Every row gives one point. Each copy is the shape, with its points in the same order, stretched, turned, moved and blurred by noise. Say if it was mirrored as well.
In the rows, 128 means zero.

Shape, 6 rows:
158 52

175 183

114 71

89 137

113 137

156 108
Copy 1, 6 rows:
194 172

136 87

158 184

109 153

131 146

162 137
Copy 1 is: mirrored
Copy 2 (6 x 2):
174 104

144 212

132 106

91 149

108 157

152 149
Copy 2 is: only turned
Copy 3 (6 x 2):
185 178

51 180

178 135

111 104

110 122

126 169
Copy 3 is: only turned
Copy 4 (6 x 2):
184 149

68 191

175 108

114 96

115 123

132 160
Copy 4 is: only turned

Shape (9 x 3):
81 131 146

152 153 217

105 144 78

103 126 68

113 90 137

136 117 79

162 165 98

199 136 139

158 132 158
Copy 1:
91 109 114

118 110 220

102 171 74

116 167 58

143 101 116

150 168 90

131 193 129

171 158 176

142 136 172
Copy 1 is: only turned
Copy 2:
164 89 127

192 164 196

125 133 88

115 121 90

147 87 149

99 136 117

124 192 117

126 195 173

150 157 160
Copy 2 is: mirrored
Copy 3 (9 x 3):
149 145 196

57 193 154

198 102 139

191 84 136

126 104 183

168 74 121

148 119 73

91 103 66

102 135 128
Copy 3 is: mirrored

Shape:
129 139 94 134

105 107 179 122

87 116 95 130

108 120 93 149

120 90 152 103

110 86 154 117

172 128 129 137

134 169 104 161

55 81 119 132

149 138 147 183
Copy 1 (10 x 4):
116 140 112 148

154 117 114 94

145 134 97 153

130 151 102 147

165 117 139 118

167 125 122 112

116 157 143 118

86 151 97 133

181 124 83 141

109 170 107 97
Copy 1 is: mirrored
Copy 2:
151 133 110 108

131 168 163 172

146 195 120 126

133 168 108 113

141 176 177 140

129 186 174 142

132 91 141 104

145 99 78 124

124 249 140 155

106 95 110 138
Copy 2 is: only turned

Shape:
80 116 158 76 101 101

127 126 132 117 145 52

82 76 92 62 178 169

131 88 165 130 191 54

171 164 182 151 114 102

143 140 135 150 119 133

190 137 81 142 176 123

124 130 95 68 135 87

129 157 116 154 96 130

109 181 87 123 204 157
Copy 1:
160 211 133 145 104 189

127 161 138 172 135 125

71 193 80 139 106 180

124 166 123 209 108 137

164 118 113 141 101 91

122 117 113 125 101 112

69 82 82 132 142 61

113 174 113 138 152 140

117 115 131 107 110 105

45 144 99 108 112 50
Copy 1 is: only turned
Copy 2 (10 x 6):
195 190 146 116 99 126

162 134 145 91 93 149

179 168 233 177 177 106

201 104 137 128 95 177

146 95 46 131 50 128

125 109 95 141 111 116

90 76 149 145 118 131

145 170 193 98 106 128

109 121 97 116 121 100

176 89 200 132 136 21
Copy 2 is: mirrored
Copy 3 (10 x 6):
115 177 82 154 111 179

168 197 92 144 150 107

134 140 215 133 106 197

167 207 130 110 114 57

94 151 76 144 147 70

122 122 112 129 142 121

162 122 184 154 163 88

141 175 122 186 144 160

125 128 87 116 165 136

104 180 200 101 212 112
Copy 3 is: only turned
Copy 4 (10 x 6):
122 45 105 85 145 145

182 68 138 137 112 117

156 117 165 68 180 92

199 63 213 157 128 114

122 102 146 158 81 164

131 134 116 143 120 148

180 176 153 151 90 102

180 85 104 86 101 104

129 142 69 142 112 145

137 136 119 124 97 36
Copy 4 is: only turned

Shape (13 x 8):
111 89 118 126 124 120 106 109

106 172 123 99 139 125 100 100

120 158 124 110 80 113 103 109

202 146 142 143 116 131 144 116

103 176 126 160 142 109 110 132

123 169 111 113 57 157 162 112

109 128 131 223 164 198 130 145

120 175 152 124 157 110 110 109

117 125 206 104 176 113 170 170

116 178 123 106 173 114 105 175

136 93 109 112 165 119 167 156

132 178 212 155 147 138 221 103

120 157 116 161 123 119 102 106
Copy 1 (13 x 8):
140 157 123 163 120 136 94 158

114 156 159 94 132 121 131 183

126 117 142 119 108 130 124 119

101 76 183 184 136 116 131 131

162 176 143 98 128 73 141 145

124 79 161 105 154 112 111 54

227 118 139 136 158 44 77 138

132 171 172 115 135 115 155 184

141 166 158 170 189 173 200 174

140 158 120 106 154 103 187 174

109 148 121 185 182 128 142 137

120 164 229 138 194 112 162 116

151 151 148 119 105 81 109 148
Copy 1 is: only turned
Copy 2 (13 x 8):
141 102 93 134 115 164 108 103

134 82 142 134 129 111 130 64

132 89 110 114 107 84 103 77

120 158 136 118 137 104 176 127

122 99 205 95 125 129 117 91

135 126 130 148 99 65 118 113

127 198 236 134 116 179 154 103

148 100 177 116 146 122 147 79

191 185 191 141 202 143 128 155

105 106 183 120 167 103 99 107

120 136 134 152 160 167 128 190

216 200 249 133 159 129 218 144

123 91 163 102 105 139 135 77
Copy 2 is: mirrored

Shape (13 x 8):
110 116 87 78 78 99 120 146

124 156 164 99 195 184 126 152

162 133 188 133 115 131 119 77

135 77 170 164 151 167 81 128

174 189 99 141 87 165 127 95

187 95 76 138 109 100 159 70

96 158 121 181 146 77 114 179

161 77 125 149 120 154 153 181

69 116 88 80 171 98 148 178

143 151 130 149 148 75 102 79

99 173 119 78 185 116 102 103

124 117 147 103 188 76 97 151

131 99 163 165 152 96 124 71
Copy 1:
67 160 135 162 139 184 138 140

182 101 171 172 100 78 200 90

174 148 80 126 150 154 163 119

194 115 167 127 188 111 168 67

111 148 74 111 112 104 121 150

121 141 71 76 174 180 90 205

79 51 126 129 158 139 91 59

115 98 193 52 161 128 138 102

99 98 179 194 118 161 133 126

148 102 55 155 175 166 118 129

159 116 106 241 116 127 164 138

145 75 146 173 169 153 175 93

188 119 76 132 179 183 107 120
Copy 1 is: only turned
Copy 2 (13 x 8):
174 92 101 191 150 133 92 151

91 117 152 103 100 40 160 114

108 107 92 73 85 151 111 178

93 77 136 76 144 119 92 83

141 139 171 144 55 150 134 217

106 121 116 175 134 220 133 178

202 158 127 101 171 138 116 114

122 60 139 140 113 116 154 50

141 130 109 190 193 78 124 87

143 159 109 100 157 185 108 210

120 156 131 137 159 99 116 199

139 110 104 104 189 116 133 141

98 135 80 82 156 182 93 132
Copy 2 is: only turned
